Rows are points. Any point is a mix of the corners, with weights that add up to 1. It lies inside the corners' shape when no weight is negative. Is each point inside? If not, which corners have a negative weight?
(in the rows, 128 means zero)

Corners:
(1): [110  35]
(2): [148 186]
(3): [ 47 115]
Points:
[ 46 101] -> outside (2)
[139  84] -> outside (3)
[102 172] -> outside (1)
[ 86 157] -> outside (1)
[135 146] -> inside
[ 90 141] -> inside
[154 147] -> outside (3)
[141 176] -> inside

Corners:
(1): [124 196 175  78 140 151 174  45]
(2): [114 108  62 177  95 101 129  76]
(3): [ 88 157 122 127  96  75  98 172]
(4): [215 182 104 120 129 103 184 150]
(5): [193  93 150 228 149 210 107 179]
(6): [176 122 207 150 227 192 197 149]
(7): [ 35 136  90 111  62 186 135 165]
(8): [ 96   9 104 149  35  97 105 113]
(9): [150  39  82 112 196 159   8  70]
Points:
[159 112 143 148 139 152 135 148] -> outside (2)
[107 127 121 140  88 125 137 144] -> outside (9)
[143 127 114 139 141 153 117 128] -> outside (8)
[119 111 123 137 112 135 129 136] -> inside
[146  91 106 116 149 142 117  93] -> outside (3, 5)

Corners:
(1): [151 116 115 133 104 128 130 118 131 113  98 153 183 100]
(2): [ 95 134 119 107 150 157 172 140 127 108 119 140 100 149]
(3): [122 159 151 122 123 123 168 157 155 104 157 106 105 129]
(4): [166 117 132 126 113 158   7 138 112 115 117 144 106 100]
(5): [159 143 165 142 125 173  93 144 130 132 160 149 105 109]
(6): [142 139 144 166 167 160 118 147 144 110 111 129  86 168]
(7): [ 67 146 103 148 169 115 184  91 105  83 138 118 101 199]
(8): [115 192 127 159 124 123 153 133 131 142 115 144 133 118]
(9): [156 131 127 145  47 125 153 129 148 113 111 111 118 114]
(10): [109 129 146 131 102 123 173  95 166 137 106  93 137 117]
(11): [103 125 136 149 136 118 153 163 123  99 118 121 109 104]
(12): [149 108 106 144 158 111 134 102 149 118 137 134 105 139]
(13): [158 127 111 140 127 127 153 100 118 105 114  95 128 118]
(14): [136 149 144 142 131 126 146 158 124 214 153 125 128 128]
(15): [144 125 176 135 114 126 144 153 123 107 109 149 104 128]
Points:
[145 124 125 139 129 140 117 107 136 109 117 127 101 134] -> outside (1, 3, 11, 14)
[139 129 130 136 118 134 136 132 134 120 117 133 131 114] -> outside (7)
[126 140 139 134 130 131 141 132 130 128 134 128 118 125] -> outside (6, 9)
[154 139 144 146 111 135 103 137 139 114 121 125 104 109] -> outside (1, 2, 7, 14)
[135 140 114 136 118 129 140 119 124 124 137 130 127 132] -> outside (6, 10, 11, 15)
[135 146 148 146 131 131 134 138 135 151 145 130 106 139] -> outside (1, 2, 11, 13)

Corners:
(1): [131 144 147 143 105 125 166  73 131 167 101 134 135  99 146 104 130 147
 122 109]
(2): [154 170 144 157 133 125 126 126 110  98  87 136 121 136 172 101 144 124
 111 119]
(3): [129 130 112 176 126  79 148 152 134 100 121 152 152 131 158 126  88  85
  61  48]
(4): [159 133 126 171 157 134 167 156  92 119 145  92 117 150 165  83 121 144
 118 126]
(5): [156 127 157 150  95 137 128 150 155 123 155 139 128 106 150 127 107 127
  98 116]
(6): [158 124 133 145 142 149 180 153 112  97 157  99 134 133 115  91 150 140
 144  49]
(7): [ 95 126 119  75 148 155 134 143 106 101 162 148 137 124 148  98 165 111
 132 157]
(8): [153 115  97 175 138 127 139 124 136 106  54 137 138 108 167 109 122 108
 125  90]
(9): [ 97 143 135 108 105  81 141 139  71 127 156 142 124 110 103 125 119  90
 124 147]
(10): [114 111 152 144 130 144 146 140  82 182 120 121 112 128  55 134 112 149
  92 152]
(11): [103 134 129 156 124 132 141 112 122 133 124 107 147  90 159 100 128 142
  98 119]
(12): [154 185 129 122 123 135 147   7  98 115 101 142 118 108 163 113 217  60
 132 121]
(13): [115 128 143 154 117 134 150 141 101 128 109 127 106 130 159 107 165 139
 124 137]
(14): [ 92 132 146 134 125  98 128 141 178 144 123 143 132 113 129  92 166 167
 123 145]
(15): [107 103 157 100 109 163 119  99 156 102 151 186 106 117  30 112 109 159
 123 139]
(16): [136 134 141 141 141 138 112 148  86  89 131 147 102 139 116 170 110 107
  96 128]
(17): [108 122 115 152 161 140 153 147  94 126 158 141 139  96 124  92 110 128
 125 134]
(18): [121 129 128 147 120 126 135 151 104  99 168 151 131 155 155 113 157 151
  96 155]
(19): [156 111 133 137 130 132 151 137 102 125 155 114  96  64 133 131 130 127
  90 142]
(20): [116 151  81 125 134 128 121 148 114 120 151 153 114 129 161 112 139 119
 113 139]
(21): [ 96 168 122 101 107 127 164 123 143 106 157 148 143 128 161 104 149 113
 133 140]
Points:
[127 142 128 149 119 116 145 125 117 124 126 134 129 110 152 118 133 117
 104 113] -> outside (4, 7, 15)
[137 123 143 151 123 134 145 129 133 111 131 142 120 125 116 106 133 139
 110 116] -> outside (1, 7, 9, 11, 16, 20)
[125 133 132 137 128 129 140 128 123 119 134 139 127 119 131 111 136 130
 114 127] -> outside (13)
[128 140 134 132 123 126 139 119 122 118 131 139 124 121 132 114 142 124
 113 125] -> outside (13, 17)
[128 130 135 149 120 121 139 138 120 121 130 140 126 114 130 124 115 127
 100 115] -> outside (4, 7, 12)
[129 134 116 155 140 121 144 139 102 119 130 128 132 128 148 111 136 111
 107 107] -> outside (1, 2, 15, 19, 21)
[120 135 135 135 126 130 139 126 115 128 130 136 121 117 135 111 137 132
 116 144] -> outside (3, 6)
[127 140 131 145 129 128 147 130 116 117 133 135 129 128 136 106 132 127
 118 117] -> outside (7, 19)
